Rows are points. The points of each table are mixes of a few directions, plus a little noise. Count the directions of each table, and those that both share. Where both have some left over, give the other angles between the two spaces (their principal angles), to ten degrees, smallest first.

First:
[[ -4 -13]
 [-15 -55]
 [ 15  55]
 [ 14  51]
 [ -5 -17]
 [  4  13]
 [ -9 -34]]
Second, 4 rows:
[[ -6 -20]
 [  3  12]
 [ 16  57]
 [-13 -48]]
Directions: first 1, second 1, shared 1

First (8 x 4):
[[-29  23 -28 -42]
 [ 44  22  -1  21]
 [-42 -23   3 -17]
 [-39 -19   1 -17]
 [-16 -19   9   1]
 [-18  19 -21 -29]
 [ 79   7  23  60]
 [ 20  -8  14  24]]
Second, 8 rows:
[[  5  -5  71  22]
 [-10   9  -8   7]
 [  9   5  38 -20]
 [-25  33 -48 -11]
 [ 20 -20  -3 -23]
 [-26  37  33  17]
 [ 12 -25 -77 -20]
 [ 14 -35  -6  26]]
Directions: first 2, second 3, shared 1; angles 90

First, 10 rows:
[[ -2   9   8 -25  17  18 -11  15]
 [ -1   4   4 -12   8   8  -5   7]
 [  2 -12 -12  36 -24 -25  15 -21]
 [ -2  10   9 -28  19  20 -12  17]
 [  5 -24 -23  70 -47 -49  30 -42]
 [ -3  13  12 -37  25  26 -16  22]
 [  6 -27 -26  78 -53 -55  33 -46]
 [  3 -13 -12  37 -24 -26  16 -22]
 [ -4  16  16 -46  32  32 -20  27]
 [ -6  25  24 -72  49  50 -31  42]]
Second (7 x 8):
[[-14 -48  42 -15 -17   2   7 -31]
 [  0  40 -33   0  17 -26 -16  21]
 [-41  75 -45  16  40  12 -25  12]
 [ -3 -35  28 -16 -14 -18  -1 -18]
 [ 29 -45  39  10 -24  28  16  -4]
 [ 50  39 -18  35   8   0 -20  53]
 [-22 -27 -13 -31 -10   2  39 -33]]
Directions: first 1, second 4, shared 0; angles 70

First (9 x 9):
[[  1 -23 -20  -7  39 -36 -35  22  22]
 [ 20  -8 -14  27 -40  21  71 -68  -9]
 [ 30  50  28 -70  15  -4  -9  68 -49]
 [-27  -8   5  46 -38  33  21 -48  14]
 [ 12 -11 -14 -25  41 -36 -31  35   7]
 [-28  24  31  16 -36  41   3  -6  -8]
 [-13 -20 -11   3  30 -24 -41  20  25]
 [ -4  20  18  -7 -14  17   3   8 -15]
 [ 10 -25 -24  17   2 -12  18 -30  13]]
Second:
[[-31 -17  -2  33  -4   7 -19 -14  27]
 [ 49   0 -19 -34  17 -26  29   4 -22]
 [-40 -21  -1  27  13  -5 -48   8  36]
 [  7 -13 -14 -13  30 -28 -22  20  10]
 [-30  34  39 -23   7  14 -54  61  -9]
 [ 32   0 -12  22 -51  28  93 -78 -23]
 [ 35  23   5 -31  -9   3  37   3 -36]
 [-23  -7   4  20  -4   8 -16  -4  16]]
Directions: first 3, second 3, shared 3

First, 8 rows:
[[  27  -31  -24  -61  -28   11  -40 -115  -44   40  -29  -75]
 [   4   -3    1   -9   12   16   37   21   18   13  -21   -4]
 [ -10   34   20   13   26  -14   17   50   -5  -44    1   -5]
 [   5  -12   40   20  -24   29   -2   10   10   -4   -6    2]
 [ -18    8  -12   -5   12  -11   -3    5   39   -5   -6   11]
 [  24   -7  -20  -10  -32  -32  -36  -70    1   18   13  -27]
 [   8    8   -7   29   10  -14   32   46  -12    3   30   37]
 [ -39    3    2   23   24   16   -3   54   -8  -21   18   60]]
Second:
[[-57 -43   1  26 -15  -7 -19  -9 -19   0 -11 -40]
 [  0   0   0   0   0   1   0   1   0   0   0  -1]
 [-18 -14   1   8  -4  -2  -6  -3  -6  -1  -3 -13]
 [121  92  -2 -55  31  14  41  19  41   0  24  82]
 [ 37  28  -1 -17   9   4  13   6  12   0   7  25]
 [ -2  -1   0   2  -1   0  -1   0  -1   1  -1  -2]
 [-97 -73   2  44 -23 -11 -33 -15 -32   0 -19 -67]
 [ 17  14   0  -8   5   3   5   3   6   0   4  13]]
Directions: first 6, second 1, shared 0; angles 60

First (10 x 14):
[[ -23   13   22    3  -26  -19    2  -13   -4   21   36    1   30   -5]
 [  18  -25  -57   23    8    7   12   -9    2    2  -24  -12  -42  -16]
 [ -20   15   28   -2  -21  -15   -1   -8   -3   15   31    3   30    0]
 [  13    3   18  -22   24   16  -11   22    3  -26  -23    7   -3   18]
 [ -21   22   48  -16  -14  -12   -8    2   -3    6   29    9   40    9]
 [  -9  -13  -43   36  -28  -18   18  -32   -3   34   21  -13  -11  -29]
 [  35  -51 -121   53   10   11   26  -24    4   10  -44  -26  -85  -36]
 [  -6   13   32  -17    2    1   -8   10    0   -7    6    8   20   12]
 [  21    2   21  -30   37   25  -15   33    5  -39  -37   10   -9   25]
 [  -7   20   52  -29    7    3  -14   19    0  -15    6   13   30   21]]
Second, 9 rows:
[[   1   13   37  -25   14    8  -12   19    1  -19   -6   11   16   19]
 [   1   15   44  -30   17   10  -15   24    1  -23   -7   12   19   23]
 [   2   20   55  -38   21   13  -19   30    2  -28   -9   15   23   29]
 [  -3  -39 -109   75  -41  -25   37  -59   -3   57   17  -30  -47  -57]
 [  -1  -15  -43   29  -16  -10   14  -23   -1   22    7  -12  -18  -22]
 [  -1  -17  -49   34  -18  -11   17  -27   -1   25    8  -14  -21  -26]
 [   2   19   56  -39   21   13  -19   30    2  -29   -9   15   24   29]
 [   0    7   20  -14    7    5   -7   11    1  -11   -3    6    8   10]
 [   0   -4  -11    7   -4   -2    4   -6    0    6    2   -3   -5   -6]]
Directions: first 2, second 1, shared 1

First (8 x 20):
[[-72  12  18 -26 -43  -1  43   0 -32 -95  39 -16  14  16  -1   5 -17  37
   47 -40]
 [-60  10  15 -22 -36   0  36   0 -27 -80  33 -14  12  13  -1   4 -14  31
   40 -34]
 [ 64 -11 -16  23  38   1 -39   0  28  84 -35  15 -13 -14   1  -4  15 -33
  -42  36]
 [ 23  -4  -5   8  13   0 -14   0  10  30 -12   5  -4  -5   0  -1   5 -11
  -15  13]
 [-59  10  14 -21 -35   0  36   0 -26 -78  32 -14  12  13  -1   4 -14  30
   39 -33]
 [-13   2   3  -5  -8   0   8   0  -6 -17   7  -3   3   3   0   1  -3   7
    8  -7]
 [ 53  -9 -13  19  32   1 -32   0  24  71 -29  12 -11 -12   1  -3  13 -27
  -36  30]
 [ 64 -11 -15  23  38   1 -39   0  28  85 -35  15 -13 -14   1  -4  15 -33
  -42  36]]
Second, 10 rows:
[[ 61 -10   2  15  22   9 -38 -10  32  50 -47  31 -10   5  35 -23 -14 -42
  -26  45]
 [ 73 -13   3  18  26  10 -44 -12  38  60 -56  37 -11   5  42 -29 -17 -48
  -30  54]
 [-11   1  -1  -2  -4  -2   7   2  -6 -10   9  -6   2   0  -6   4   3   7
    5  -9]
 [ 38  -7   2   9  14   6 -23  -6  21  31 -30  19  -6   3  22 -15  -9 -25
  -15  28]
 [ -5   1   0  -2  -2  -1   4   1  -3  -5   5  -2   0  -1  -4   2   2   4
    2  -5]
 [ 57 -10   3  13  20   8 -35  -9  30  47 -43  28  -9   4  32 -22 -13 -38
  -23  43]
 [  9  -1   1   2   3   1  -6  -2   5   7  -7   4  -2   1   5  -3  -2  -6
   -4   7]
 [-81  14  -4 -19 -28 -11  50  13 -43 -67  62 -40  12  -6 -46  32  18  54
   33 -60]
 [-94  16  -4 -23 -33 -14  57  16 -49 -77  71 -47  15  -7 -53  36  21  63
   38 -70]
 [-46   8  -3 -11 -17  -7  28   8 -25 -39  36 -23   7  -3 -26  18  10  31
   20 -35]]
Directions: first 1, second 1, shared 0; angles 30

First, 9 rows:
[[-15  -3   1   4 -19   0   6 -12   5  -4   9  -8   1 -10   7  -3  -8   8
   -4 -16   2   2  14   0   7 -11   2   4   1   1   7 -10]
 [ 30  32 -26 -23  21 -29 -41  13 -36  29 -55  40  17  63  -6  25  10  14
  -28  23  45 -28 -49  -9 -28  64  -2 -25 -19   8 -30   0]
 [ 31   1  13  15  53  17  -8  33 -14   5 -21   7   5  -6  -3  -8  34  -1
   36   0 -27  -8   8   7  -5  23   0  -4 -32 -24  -9   1]
 [-13  -4 -14 -13 -32 -23  12 -42  10 -10  14 -20 -10  26  -3   4 -41 -24
  -66  23  30  19 -16 -14 -24 -14  -6  -9  45  31   2  18]
 [-16 -15  23  37  -6  15  23 -16   7 -16   9 -35   2 -42  22 -26   4  16
   10 -51 -22   6  63   7   6 -20   4   6 -23 -22  14 -26]
 [-29  -8  10  19 -33   3  15 -24  10 -10  14 -22   3 -29  20 -12 -10  20
   -3 -43  -3   2  42   3  13 -23   5   8  -8  -7  15 -25]
 [ 11   2   1 -10  19  13 -10  34  -1   8   2  23   0  -7 -13   7  20  -1
   43  14 -18  -7 -19   6  18   3   1   8  -6  -6  -2   8]
 [  1   3  -3   1  -3  -8  -1  -9  -4   0  -7  -4   2   9   4   0  -6   1
  -19  -1  11   0   2  -4 -10   7  -1  -6   0   3  -3  -2]
 [  1  -9  -6 -29   2  12   4  23  20  -2  36  17 -17  -5 -29  13  -5 -34
   30  50 -21  15 -44   1  21 -28  -4  16  43  18   6  38]]
Second (11 x 32):
[[ -23    8   -9  -13  -47    0  -11   12    9    0   37   17   -5  -12
     6   12   -5   13   26   -7    4   -8   -4    3   33  -11   -6    8
     2    9   15  -30]
 [ -11  -18    6    0   29    1   23  -30    2   11  -51   -5   17   -7
   -14   -7   -7   13  -18  -11   -1    5   -3    3   -3  -20   28   20
    10   -7  -12   48]
 [ -14   -7    1   -4    2    0    9  -13    4    6  -18    2    8   -7
    -6    0   -6   11   -2   -8    1    0   -4    2    8  -14   14   14
     7   -1   -2   17]
 [  52    0   11   24   65    0    1    3  -19  -10  -26  -28   -6   28
     2  -19   15  -36  -35   23   -7   12   12   -8  -61   39  -12  -33
   -14  -12  -18   15]
 [ -11   37  -20  -16 -100    0  -47   58    8  -16  121   28  -31   -5
    28   26    4   -3   60    7    5  -17   -2    0   45   16  -48  -18
   -13   21   37 -106]
 [  19    9   -1    6    2   -1  -11   15   -6   -8   18   -4  -10   10
     7   -1    7  -15    0   11   -2    0    5   -3  -14   20  -17  -18
    -9    0    1  -19]
 [   6    9   -4    0  -16    0  -12   16    0   -6   27    3   -9    3
     7    4    3   -6   10    6    0   -2    1   -1    3   10  -14  -10
    -5    4    7  -25]
 [  -1   11   -6   -4  -28    0  -14   18    2   -6   35    7  -10    0
     9    7    2   -2   17    3    1   -5    0    0   12    6  -15   -7
    -4    6   10  -31]
 [  -7   -8    2    0   11    1   10  -13    1    6  -21   -1    8   -4
    -7   -2   -4    7   -7   -6    0    2   -2    1    0  -10   13   10
     5   -3   -5   21]
 [  -5  -19    8    4   39    0   25  -31   -1   11  -57   -9   17   -3
   -15  -10   -5    9  -24   -9   -2    7   -2    2  -11  -16   27   16
     9   -9  -16   53]
 [  -5  -22    9    4   44    0   27  -35   -1   12  -65  -11   19   -4
   -17  -11   -5   10  -27  -10   -2    7   -2    2  -13  -17   30   18
    10  -10  -17   59]]
Directions: first 4, second 2, shared 1; angles 80

First:
[[ 19   8  46   5  37 -14  -5  66   1   9  -7  -9 -14 -25  15  17 -12  14
   49 105 -32 -32   0  21   6  37 -38 -10   5 -12 -36 -16]
 [ 15  54  19 -43  -4  24  16  19   8  37  22   1  43 -38 -16  17 -47  17
   14  69   5  -7   1  36 -27  39 -36  -2   3 -30 -46  38]
 [  9  19   5 -37 -27  31  23 -30 -12  30  28   7  44 -22 -32   7 -51 -13
  -39  -1  21  20   8  21 -37  -7  -7  -4 -10  -4 -29  43]
 [-21  13 -37  -1  -1 -10 -12 -18  18 -20  -7   3  -5  24  -1 -13  35  15
    4 -49  14   9 -19 -28  21  -5  19  13   0  -9  36  -2]
 [-18  13 -48  10 -31   9  -6 -29  28 -12 -13  -3   4  18  22 -14  36  19
    9 -69  16  -2   9   1   6   9  15  14  23  -4  35  -1]
 [ -4  45  16 -26  50 -11  -9  53  -1  -1  13  14   4   2 -23  23   0  10
   21  65 -11  -6 -37 -27  26  20  -4  19 -18 -38 -14   5]
 [ -5 -84 -11  79 -18   6  -8  -9 -26 -36 -27   5 -49  48  52   2  52 -47
  -28 -92 -21 -13  47 -15  21 -39  54  15  18  47  43 -61]
 [  6 -69  11  13  -6 -34  -1 -53 -16  -7 -10 -17 -28  -6 -18 -38 -14 -14
  -32 -26   9  30  -8  -9 -15 -56  -5 -45 -20  50  11  -5]]
Second, 9 rows:
[[ -2 -13 -35  26 -37 -32 -15 -35  63  -8 -46 -46 -23 -20  52 -53  35  65
   69 -22  11 -19  13  43  -8  31 -45 -40  43  19  31 -14]
 [ -3 -17 -44  34 -48 -41 -19 -46  80 -10 -59 -58 -30 -25  66 -67  44  82
   87 -27  13 -24  17  55 -10  40 -57 -51  56  24  39 -18]
 [ -1 -11 -30  22 -32 -27 -13 -31  54  -6 -39 -39 -20 -16  44 -46  29  55
   58 -19   9 -16  11  37  -7  27 -38 -34  37  16  26 -12]
 [  1   7  19 -14  20  17   9  19 -34   4  25  24  12  10 -28  28 -19 -34
  -37  11  -5  10  -7 -23   4 -16  24  22 -23 -10 -16   7]
 [  2  13  33 -25  36  30  15  34 -60   7  44  43  22  18 -50  50 -33 -62
  -65  20 -10  18 -13 -41   8 -30  42  39 -42 -18 -29  13]
 [  1   5  12  -8  12  10   5  12 -20   2  15  15   7   6 -17  17 -12 -22
  -22   7  -4   6  -4 -14   2 -10  14  13 -14  -6 -10   5]
 [  0  -1  -2   2  -2  -2  -1  -2   3  -1  -2  -2  -1  -1   3  -3   2   4
    4  -1   1  -1   1   2   0   2  -3  -2   2   1   2   0]
 [  1  10  27 -20  30  25  12  28 -50   6  37  35  18  15 -41  42 -27 -51
  -54  17  -8  15 -10 -34   6 -25  35  32 -34 -15 -24  11]
 [  1   8  20 -15  21  18   9  21 -36   4  27  26  13  11 -30  31 -20 -37
  -39  12  -6  11  -7 -25   5 -18  25  24 -25 -11 -18   8]]
Directions: first 5, second 1, shared 1

First (8 x 32):
[[-33  23 -22  69  53   5  15 -48  27  13  36 -42 -12   8   5 -45 -30  46
  -38  -9  28   4  51  15  39  20 -19 -54  29  -7  38  -3]
 [ 23  -2 -30 -33 -23 -38 -13   3 -22  -4  17 -24 -16 -10  22 -34 -28  -5
   -2  35 -26  56  -6 -17 -10 -33   9  -1 -11 -17 -10 -27]
 [  4  21  28   9   5   4  -3  12  34 -38 -28  12  35  52 -12  46  -4 -22
   11 -32 -36  12  -7 -17 -41 -18  12  22  33  33  16  46]
 [-54   2  15  -5  29  13  -8  -7  35 -20  52 -25  47  36 -28  -3 -29  34
  -37 -35  61  20  10 -12  -3 -26   5 -20 -25  12  -5  28]
 [ 53  -2 -53  19 -36 -24   5   5 -36  48  -9 -32 -73 -78  49 -28  -6 -14
   40  58  -5 -18 -14  33  43   3 -26   3  -7 -32   8 -65]
 [  9 -28  -5 -23 -37   2   5  11 -47  27 -12  31  20 -36  -8   9  26   2
   -5 -17  32 -57 -14  11  22   7   3  -4 -16 -12 -24 -21]
 [ 17 -27  32 -35 -24  11  10  11 -46  -1 -61  91  30   6 -23  34  64 -24
   -2 -24 -49 -44  -5 -12 -23  40  24  16  20   7 -26  11]
 [-21  11  34   0  35  26  -8  15  54 -22   1  -9 -31  20  -5  25   5 -16
   35  28  -6  26 -12   0 -28   7 -12  39 -22  17   0  31]]
Second:
[[ -34    6   -5   13   40  -12  -39  -19   26   13  -39   18  -10   16
    -8  -21   -1   25  -42  -23  -53    1   22  -23    4   12   37  -15
    38    7   -2  -10]
 [  16   -2   11    1   -9   20   46   -1  -15  -16   43  -11    6   -1
     3    8    5  -10   27   19   45    7   -2   19   -3   14  -37    0
   -24   -6   11   20]
 [ -32  -18   12   -6   26   28   -5    6   15   28   29    8  -24  -48
   -11  -17   16   25   17   23   71  -37   -4   20   32   43  -17   14
   -39  -10  -17   -2]
 [  30    4  -14    3  -35    4   33    7  -22   -8   36  -49   -6   -4
    19   13  -18  -25   21   23   38   18  -16   21    2  -36  -36   -5
   -39  -13   10   -7]
 [  -3   17   20   14   36  -12   12  -33    5  -40  -39   57   44   73
   -18  -10   11    6  -45  -39 -100   34   50  -38  -42   36   34  -25
    95   23   24   42]
 [  -7   10   17   17   -3   36   18   12   24  -13   26  -53  -12   22
    -1   50   -7  -26   23    5   49    6  -22   27   -8  -38  -37    8
   -59    7    8   14]
 [  56  -13  -37  -56  -88  -71  -70   56  -39   21  -81   31   24  -47
    16   14  -11  -25   18  -24  -62  -28  -59  -32   -8  -66   64   45
    26    8  -34  -46]
 [ -24   -4   17    1   42   -1   -4  -26    8   -3  -16   56   15    8
   -19  -34   20   32  -26  -12  -37   -5   39  -23   -2   66   25  -11
    54    6    0   19]
 [ -32    9    1   25   23   15  -21    0   35   10   -2  -42  -28   15
    -1   17  -12   -1  -14   -6   12    2   -6   10    7  -31   -8   -5
   -32    4    0  -10]
 [  31  -10  -21   -8  -28   -9   31   -1  -38    8   40  -17   -6  -37
    18  -27   -8   -2   21   33   39    6   -4   17   20    6  -26   -8
   -19  -21    3  -18]]
Directions: first 6, second 5, shared 3; angles 40, 90

First:
[[ -26   -8    4  -35   19  -44    8   34    6   68   35  -60  -27  -17
    -9  -53   -8  -23   17    1  -36    9    1  -24   -1   -6    8  -37
    63    1  -13  -14]
 [  13    4   -2   18  -10   22   -4  -17   -3  -34  -17   30   14    9
     4   27    4   12   -9    0   18   -4   -1   12    0    3   -4   19
   -31   -1    6    7]
 [ -15   -5    2  -20   12  -26    5   20    3   40   21  -35  -16  -10
    -5  -31   -5  -13   10    0  -21    5    1  -14    0   -4    5  -22
    37    1   -7   -8]
 [  -3   -1    1   -4    2   -5    1    4    1    8    4   -7   -3   -2
    -1   -7   -1   -3    2    0   -4    1    0   -3    0   -1    1   -5
     8    0   -1   -2]
 [  18    5   -3   23  -13   30   -6  -23   -4  -46  -23   40   18   12
     6   36    5   16  -12   -1   24   -6   -1   16    0    4   -6   25
   -42   -1    9    9]
 [  33   10   -5   43  -24   54  -11  -42   -7  -85  -44   74   34   21
    11   66   10   29  -21   -1   45  -11   -1   30    1    8  -10   46
   -77   -2   16   17]
 [ -45  -14    6  -59   33  -75   14   57   10  116   60 -102  -46  -29
   -15  -91  -14  -39   30    1  -62   15    2  -41   -1  -11   14  -63
   106    3  -22  -23]
 [  26    8   -4   35  -20   44   -9  -34   -6  -69  -35   60   27   17
     9   54    8   23  -17   -1   36   -9   -1   24    1    6   -8   37
   -63   -1   13   14]]
Second:
[[ -39   -9   39  -66   80  -32  -23  -30   31   46  -31   76  -16   72
   -41   26   22  -55  -33  -16   62   -1   41  -33  -18   57   -1  -10
   -61    8   -2  -64]
 [   4   -1   -7    7  -12    0    6   13   -5    4   13  -28   -1  -20
     7  -18   -7    7    9    2  -22    3   -8    2    5  -14    3   -7
    25   -2    0   10]
 [   7    2   -3   10   -9    8    1   -3   -2  -13   -1    1    4   -4
     4    4   -3    8   -1    3   -1    1   -3    6    2   -3    0    5
    -1   -1    0    9]
 [ -27   -7   22  -43   45  -31  -11   -6   18   45   -6   21  -16   31
   -24   -2    8  -35  -11   -8   21    2   20  -25  -11   27    2  -16
   -11    5   -4  -37]
 [  35   10  -20   50  -49   44    4   -6  -17  -61   -7    1   24  -20
    25   22   -5   37    6    8   -7   -5  -19   31   11  -24   -6   25
   -11   -5    8   35]
 [  66   17  -43  100  -98   77   16   -3  -36 -112   -1  -19   42  -54
    51   25  -15   76   18   17  -29   -8  -44   57   19  -54   -9   45
    -1  -12   14   77]
 [ -38  -11   19  -54   47  -48   -2   15   16   72   16  -18  -28   14
   -25  -32    3  -40    0   -6   -3    7   17  -33   -8   18    6  -31
    24    5  -10  -37]
 [  -4   -2   -4   -3   -3  -13    6   17   -3   19   19  -34   -7  -17
     3  -23   -6   -1   12    2  -23    5   -6   -5    3  -12    4  -13
    32    0   -4    5]]
Directions: first 1, second 2, shared 1
